Every row gives one point. Examples show where two turns around zero, p and q, send a point. Write where each new point lands after one turn and then the other. Backwards means that the second turn is done in reverse. Each puzzle has new turns, and all numbers are rounded.

Turn p:
[  7   7 -23] -> [  5 -20 -14]
[40 11 -2] -> [ 18 -30  22]
[-40  -2   6] -> [ -8  33 -21]
[-29   0  42] -> [ 0 50 12]
[ 22 -16 -23] -> [-15 -32   1]
Turn q:
[-13 -34  -2] -> [ 12 -34  -2]
[-15  10  -7] -> [-18  -3  -5]
[13 43  1] -> [-18  41   1]
[ 16  24 -23] -> [ -6  28 -24]
[ -1 -42  31] -> [ 30 -31  30]
Where do these land?
p, then q: [ 18 -21 -47] -> [ 11 -51 -17]
p, then q: [-23 -19   5] -> [-30   0  -5]
p, then q: [ 2 11 38] -> [-2 30 26]
q, then p backwards: [ 4 29  4] -> [-18 -15  18]

Turn p:
[ -7  -5   0 -24 -11  30] -> [-12   6  30 -10 -21   6]
[-16  35  24 -45  36  15] -> [ 13 -39  53  19 -11 -25]
[ 37 -20  18  20 -13 -30] -> [ 20   9 -49  14 -15  17]
[-52  21  42 -19  28  20] -> [ -4 -65  36 -17 -10 -23]
[-17  18  -7  34 -23 -15] -> [-32  -2 -32  -4  17 -17]
[ 31 -10 -23  20 -17  -3] -> [ -6  33 -22  11   9  22]
[ 23   4   7  15 -15 -28] -> [  4   8 -37  20  -5  -3]
[  7 -17 -30  26   6  13] -> [ -5  18  -4 -11  30  27]
[ -6 -26 -30 -27   7  -2] -> [ 22  31  22 -22   4  -5]
Turn q:
[  1  22  12   7 -16  31] -> [ 20   7  17 -18 -19 -21]
[-28 -46 -28  28  23  -2] -> [-55  -4   2  19 -25  31]
[ 54   7  13 -32   6 -13] -> [ 44 -20   4   8  43  11]
[-24  10  11  33 -14  -7] -> [ -2  20 -22   0 -34 -10]
[ 33   3 -31 -18  32 -24] -> [ 3 -1  1 -3 43 46]
[  1  28  -8 -23  10 -15] -> [  5  19  -6 -13  33   0]
[-17   4  15   4 -57  23] -> [  6 -18  -9 -24 -32 -47]
[-20 -27  17   1  15   7] -> [-21  -1  11  31  -9 -10]
Where do these land?
p, then q: [  2  25 -28  -7   9  35] -> [  4  33   9  30 -16 -20]
q, then p: [-20  -6   3  18  22   0] -> [-31 -14  -6  -1   5  -9]
q, then p: [  5  27   9  -3 -32  20] -> [ 24  22  -7  21 -23 -15]
q, then p: [  4 -26  31 -15  12  -3] -> [  6 -14 -33  -8  19  18]
q, then p backwards: [-22  -6  17 -27   5 -71] -> [ 21  31 -21  54 -10 -42]
p, then q backwards: [36  2 -4 32 25 34] -> [ 30 -23 -19   0  42 -23]
p, then q backwards: [ -5 -15 -28   3 -41 -15] -> [-39  33  -9   9  -1 -13]
